Each row of a before or after table is a point. The points were changed in one or more steps. Then noise was added and the rows were shuffled. The steps act on how far a point lies along the listed directions, d1 being the first. Name the steps. A step turns or swaps two directions, mirrors them in a line or flattens them onto one, adds a multiple of one to another, or multiplies one. Angles are multiples of 10 degrees, from the lower direction toward the higher: turns from -170 to 170, lines from 10 to 170 but not 90. Use the fewest steps. Two steps may share a direction if one is a turn and the other turns, adds or multiplies; they go together, in the order done. Otherwise the lowest direction goes first.

Directions:
(1): [-10.5  23.7 -18.5]
(2): [-25.7   3.1  18.5]
Before (9 x 3):
[[-0.2  3.9 -3.8]
 [ 0.8  0.7 -2.8]
 [-1.4 -4.8  5.4]
 [-4.6  7.2 -2.0]
 [-3.4  5.8 -2.8]
 [ 4.2  3.0 -3.4]
 [-6.3  0.5  3.4]
 [ 0.3  8.9 -8.8]
 [-4.3 -4.9  4.5]]
After (9 x 3):
[[-10.2  -4.2   9.2]
 [ -9.1  -4.0  10.8]
 [  4.9   5.9  -8.6]
 [ 14.5   7.1 -19.2]
 [  4.9   4.6  -9.3]
 [  5.8   3.2  -8.6]
 [  7.4   2.6  -5.8]
 [ -5.2   0.4   2.9]
 [  3.2   0.5  -4.5]]
Steps: add -1.5 times d1 to d2

Directions:
(1): [-4.9 26.0 17.2 15.1 16.5 23.0]
(2): [ -5.1  -5.0  27.4 -18.8 -25.6  14.8]
(3): [ 17.2  11.9  13.3 -27.8  19.8 -15.7]
(4): [-31.0 -19.4   3.2 -11.0  23.5   3.3]
(5): [-16.4  24.8 -24.3 -20.9  -8.5   6.4]
(6): [ 21.3 -13.8 -14.2 -10.8   9.2  31.3]
Before:
[[-0.7  2.3 -0.4 -2.8  1.7  2.9]
 [ 3.3  5.2 -4.5 -0.4 -0.2 -4.1]
 [-7.7  2.7 -5.0  2.9 -4.4  4.8]
 [ 0.4  0.5  1.1  4.7 -2.9  3.7]
 [-3.2  4.3 -2.7 -0.7 -0.7  2.5]
 [ 3.0 10.8 -0.8  0.9 -3.5  0.6]
 [ 4.4 -0.9 -0.3  6.2 10.2 -1.7]
 [-2.9  3.9 -6.8  1.5 -1.0  0.2]
 [-4.5  6.0 -0.6  1.9 -0.8  4.0]
 [ 3.8 -3.3 -0.6  1.8  2.7  8.3]
 [-7.5  3.9 -8.4  9.5 -1.1  3.0]
 [ 6.4 -7.9  7.5  8.5  5.5 -1.2]]
After (12 x 6):
[[ -1.0   4.6   8.0   9.8  -0.3  -1.7]
 [ -7.0  13.4  -0.4   1.6   3.0  12.1]
 [ -4.6   2.0  -6.8  -5.5   3.8  -3.1]
 [  5.9   0.4   6.8  13.0  12.0  -2.1]
 [ -5.6   9.5  -4.3  -2.0   0.3   5.7]
 [ 12.3 -14.3  17.4  17.5   8.1  -4.0]
 [ -4.3   0.5   4.7   5.6   1.5   4.1]
 [ -8.0   8.8  -8.9   0.6  -4.7   9.7]
 [ -1.8   8.7  -0.3  -1.0   0.2   2.7]
 [-12.0   9.9  -0.3  -3.4   7.2   7.4]
 [ -6.3   6.7 -10.3  -2.2  -0.6   2.5]
 [ -8.2   8.9 -10.8   8.2   1.3  10.6]]
Steps: multiply d1 by 2.5; turn d4 and d6 by 160 degrees; multiply d5 by 2

Directions:
(1): [-43.0   0.6  15.4  -9.8  10.6   8.3 -16.9  -7.0]
(2): [  2.0  43.4  -3.4 -20.3 -14.0  -2.6   0.8 -13.8]
(3): [16.6 12.1 11.3  5.9 15.1 42.6 -6.8  5.4]
(4): [ -9.6  -9.0   4.6  -9.7  -4.7  16.7  44.3 -12.2]
(5): [-12.2  19.8 -11.4  36.7  19.8  -6.7  12.8  -8.9]
(6): [-14.6  10.9   7.6  13.2 -26.3   4.4   6.9  37.1]
Before:
[[ -2.7  -3.6  -3.4  -4.7   4.3   2.4   2.9 -10.1]
 [  0.6  -0.6  -6.3   2.6  -3.5  -5.9   8.8  -4.1]
 [  2.9  -5.9  -1.1  -0.7  -4.6  -1.5   6.0   1.1]
 [  3.1   4.7   0.8   4.7  -1.2   4.6   3.1   0.7]
 [ 10.2   7.6  -5.5  -4.6   0.8  -3.4   4.8  -5.1]
 [  9.9  -4.8  -0.7   2.4   0.9   6.7   4.4   2.9]
 [ -4.6  -1.5   6.5   0.2  -3.4   4.8   0.0   2.3]
 [ -0.8  -3.6  -2.2   5.3   3.2  -0.9   0.5  -0.6]
 [  0.8  -1.2  -2.1   0.1   2.7  -9.6  -6.4  -3.8]]
After:
[[ -6.4  13.2   3.6  -2.6  -0.1   5.9  -1.5   3.8]
 [  0.5   6.1   0.2   4.6   2.6  10.8   4.4  -1.5]
 [  0.3  -3.6   3.2  -2.5   0.6   8.7   1.5  -1.0]
 [  2.7  -5.9   1.2  -3.4  -2.3  -3.9   2.2  -5.8]
 [ -2.6   2.0  -2.9   1.5  -8.3   2.6   8.0   5.5]
 [ -6.1   2.3   0.8   1.1   2.6  -1.5  -0.3  -6.1]
 [  5.2   2.9   1.3   6.7  -0.7   1.1  -4.0   7.5]
 [-10.5  -5.7   4.5  -3.1   2.3   4.4  -1.0  -0.4]
 [ -2.0  -1.8  -1.3   7.0   2.8   1.1   1.5   1.2]]
Steps: turn d1 and d3 by -140 degrees; turn d2 and d4 by -10 degrees; multiply d5 by 1.3; multiply d6 by -1

Directions:
(1): [ 12.0   7.2  34.5 -25.3  23.9 -24.2  12.9  18.7  -0.7  -3.1  -1.9]
(2): [ 26.9   4.9 -34.8 -12.9   7.6 -24.9   1.3 -13.9  20.3  -7.2  15.9]
Before (9 x 11):
[[ -2.6  -0.2  12.7  -4.1   2.6   0.0   1.4   2.7  -3.0   4.8  -3.4]
 [ -5.4  -2.5  -6.0  10.2  -5.6   7.8  -1.9  -4.0  -1.6   2.3  -1.0]
 [ -7.1  -3.4   6.0   2.5   0.6   5.1  -1.5   1.6  -3.3   0.3  -4.8]
 [ -1.3   1.0   1.4   2.8   1.3  -0.4  -3.0   0.8   0.4   0.4  -1.0]
 [ -1.8  -1.7   5.1  -3.0   2.2  -1.3   3.1   1.0  -1.2   1.9   3.9]
 [  5.7   0.9  -4.5  -2.8  -2.4  -3.7   1.4  -2.2   1.8  -1.9   0.0]
 [ -9.2  -3.8  -6.9  10.0  -7.5   8.9  -2.6  -3.1  -2.9   0.7  -2.5]
 [  6.3   0.3 -12.5   0.0  -2.7  -5.2  -1.6  -3.6   8.1  -3.2   4.9]
 [ -3.0  -0.9  10.6  -3.0   4.2   0.0  -0.3   5.9  -3.3   3.7  -3.3]]
After (9 x 11):
[[ -3.3   0.7   3.4   3.7   0.8   1.1  -3.1   1.6  -1.1   1.0  -1.9]
 [-23.5  -9.3 -18.2  28.7 -23.7  30.2 -10.7 -10.6  -8.1   4.4  -5.6]
 [-16.5  -7.3 -18.0  25.7 -19.5  24.9  -8.9 -11.4  -4.9   5.2  -2.9]
 [ -1.6  -0.9  14.1  -7.0   6.1  -4.1   5.5   5.4  -2.7   1.8   2.4]
 [ 13.1   2.5 -14.1  -6.7  -0.2 -10.7   1.7  -6.0   7.5  -3.5   4.5]
 [ -7.9  -0.2  33.3  -6.9   9.4   0.5   3.6  16.7 -10.2   5.3  -9.0]
 [ -7.5   0.6  36.1  -8.6   8.2   0.0   5.3  13.8 -10.1   6.3  -9.4]
 [ 18.9   1.6 -39.0  -1.9  -3.5 -14.0  -3.5 -15.3  19.5  -6.6  14.0]
 [-18.4  -5.6  18.9   8.5  -3.0  15.6  -2.6   6.6 -11.4   3.6 -11.2]]
Steps: multiply d1 by 3; multiply d2 by 3
